Rows are points. Before rounding, the points of a table are all equally far from one centre. They may lie mostly on one side of it. Where is the centre, to within rounding?
In the rows, zero is written as 128.

Points:
[[125 161 172]
 [146 164 171]
 [150 137 171]
 [108 166 157]
 [130 162 173]
 [139 158 175]
 [159 156 167]
 [115 162 167]]
Centre: [136 149 138]

Points, 12 rows:
[[124  93 111 120 154 147 200 105 161]
 [133 147 122  74 157 109 173 128 179]
 [156 127  70 120 148 142 155 125 150]
 [122 119 110 113 168 162 185  89 141]
 [133 138 110  88 142 138 186 139 135]
 [142 132  87 118  94 129 171 101 149]
 [127 104  78 142 150 101 166 107 183]
 [157  96 134  99 150 130 199 142 179]
 [109 111 128 108 157 136 203 102 173]
 [133  63 141 106 174 128 181 100 154]
 [135 109  95  86 155 135 175 113 160]
 [100 166 152 119 181 142 150 113 188]]
Centre: [149 127 151 140 144 114 145 109 149]

Points:
[[146 123 191 134 135 129 153 112 136  99 134  81 107 201 132 195 145 163]
 [103 140 139 119 142 168 166 125 140  95 114 135  88 220 101 160 134 136]
 [ 87 130 160 106 114 163 151 122 161  86 134  97 104 167 139 150 129 179]
 [112 128 123 122 114 125 150  99 137  66 133 120  93 199  84 178 124 181]
 [137 158 139 139 113 147 177 163 151  99 115  81  89 202 125 147 127 131]
 [134 146 134 110  89 143 155 172 143 100 132 101 134 194 154 168 132 137]
 [141  93 131 127 116 138 153 128 166 103 105  90  78 161 121 194 111 149]
 [ 97 120 157  92 122 132 172 169 109  59 154  98 134 178  91 170 138 149]
 [134 122 136 116 117 125 171 129 143 100 116  78  75 193 147 133 110 113]
 [100 133 156 121 100 139 177 140 127 116 134 123  85 209 118 177 112 164]
 [118 125 144 112 120 175 128 128 150 110 137 118  78 188 105 194 126 157]
 [135 135 140 131 130 156 136 152 129  70 110 125  99 213  91 199 126 148]
 [139 163 165  97  96 114 124 152 108  77 119 114  90 194 146 185 133 129]
 [ 97 148 159  99  93 164 144 128 126  68 117 134 110 179  99 173 109 165]
 [110 159 182 110 130 163 132 146 149 102 115  96 108 199 106 175 106 156]
 [105 146 183 118 145 138 144 142 149 122 130  98 112 213  91 185 144 156]
 [145 116 169 140  96 116 136 133 155 119 156  99  96 196 137 173 136 117]
 [106 162 150 112 124 156 161 159 118  75  93  83 111 157  87 188 115 161]
 [ 95 141 143 117 119 171 147 161 148  65 119 120 131 160 118 186 114 171]
 [108 144 141 114 152 153 163 126 152  71 122 111 109 212 134 159 113 179]
 [160 180 128 106 102 161 136 116 150  64 132 103 115 157  88 151 111 133]
 [ 99 130 126 128 122 137 182 142 146 101 109 101  95 210 114 179 144 148]]
Centre: [141 135 149 120 143 117 148 137 123 103 127 129 113 147 111 145 134 148]

Points:
[[119 108 110 151 178 109  95 155 152 112 133 128 135 177 118 118 141 136
  165 133  97  81 177 123]
 [125 123 107 147 190 104 136 167 113 170 139 129  98 177 110  80 120 158
  134 103  79  61 166 107]
 [120 122 105 119 215  96 147 171 127 129 125 145 125 195 101  99 143 125
  121  94  98 120 131 124]
 [160 149 102 137 175  99 144 186 118 123 110 163 139 150  70  93 125 128
  139  96  76  82 157 119]
 [ 76 142 113 135 231 105 127 165 136 130 127 124 128 151 108 102 121 131
  113 119 120 105 175 133]
 [113 125 128 162 191  88 133 194 147 168 120 117 104 185 126  74 139 149
  172 122  67  92 159 133]
 [118 133 108 137 222 103 156 176 123 148 129 131 131 150 118 139 116 134
  121  71  70  90 114 130]
 [147 141 105 138 212 109 125 157 136 173 131 130 112 148 107  81 141 134
  166 137  61  97 144 141]
 [100 151 142 143 178 110 119 201  71 146 135 148  85 152  88  71 118 126
  147 128  69 126 145 129]
 [128 146 141  94 206 108 135 160 117 147 103 132  94 164  78  87 118 157
  142 109  66 109 164 143]
 [129 126 124 135 175 121 112 150 111 127 122 160 124 175 116 102 128 157
  132 139  34  81 146 128]
 [122 156 115 174 206 127 167 178 129 126 106 102  91 178 110 137 135 118
  116 135  86  62 159 160]
 [114 137 127 169 177 120 103 189 115 135 117 158 100 134 124  59  99 120
  141 114  88  75 191 104]
 [ 90 121 127 124 188 125 129 193 132 132 156 106 113 164 117 105 131 138
  174 123  72  97 176 152]
 [ 98 116 104 149 189 122 115 207 163 148 149 129  80 156 129  78 108 134
  153 112 125 119 154  95]
 [146 119 122 181 211 107 135 170 117 123 123 107 128 141 115 112 100 155
  114 140  90  64 168 129]
 [ 94 155 146 174 192 131 119 175 116 138 102 122  82 173  87  91 149 127
  144 172 102  93 149 127]
 [166 140 122 155 200  94 171 146 106 109  98 153 100 149  92 138 139 146
  156 138 114  95 191 142]
 [130 166  99 159 191 115 116 193 123 112 143 126 141 178 122 109 140 108
  140 102  70 115 161 143]
 [150 137 137 173 182 141 124 153 115 118  79  95 132 159 137 114 122 122
  113  96 108  98 150 111]
 [109 174  91 121 179  81  99 202 119 126 140 152 111 176 119 136 111 162
  129 147 114 111 147  96]
 [110 130 127 125 189  83 128 134 100 143  97 147 102 166  69 102 127 134
  148 113  51 116 139 151]
 [ 69 137  70 148 172  90 171 161  93 142 125 147 107 178 148 104 125 173
  136  98  85 101 125 149]
 [113 156 118 145 207  90  88 144 136 137 110 169 140 153 131 110 140 147
  147 151  90  90 184 147]
 [108 136 127 156 162 138 124 156 131 137 142 157 133 151  98 125 167 132
  133 123  74  67 137 112]
 [103 148 127 124 209  96 103 175 113 136 121 112 139 153  82 129 140 114
  143 146 131 109 157 138]
 [105 132 110 146 185 106 166 182 125 138 130 143 117 174 101 115 128 160
  148 139  61  69 163 104]
 [108 131  70 130 193 111 107 163 113 146 139 138 117 164 132  96  84 127
  163 118  50 121 152 149]
 [120 153  96 138 205 114 132 178 127 141 115 126  95 194  88 113 143 141
  150 104  58 103 145 117]
 [120 135 124 163 215 139 109 174 134 190 111 146 137 166  87  91 125 123
  146 120  76 104 158 146]]
Centre: [124 141 125 153 160 112 131 174 126 141 111 153  96 153 124 119 103 143
 144 117 120 104 135 159]
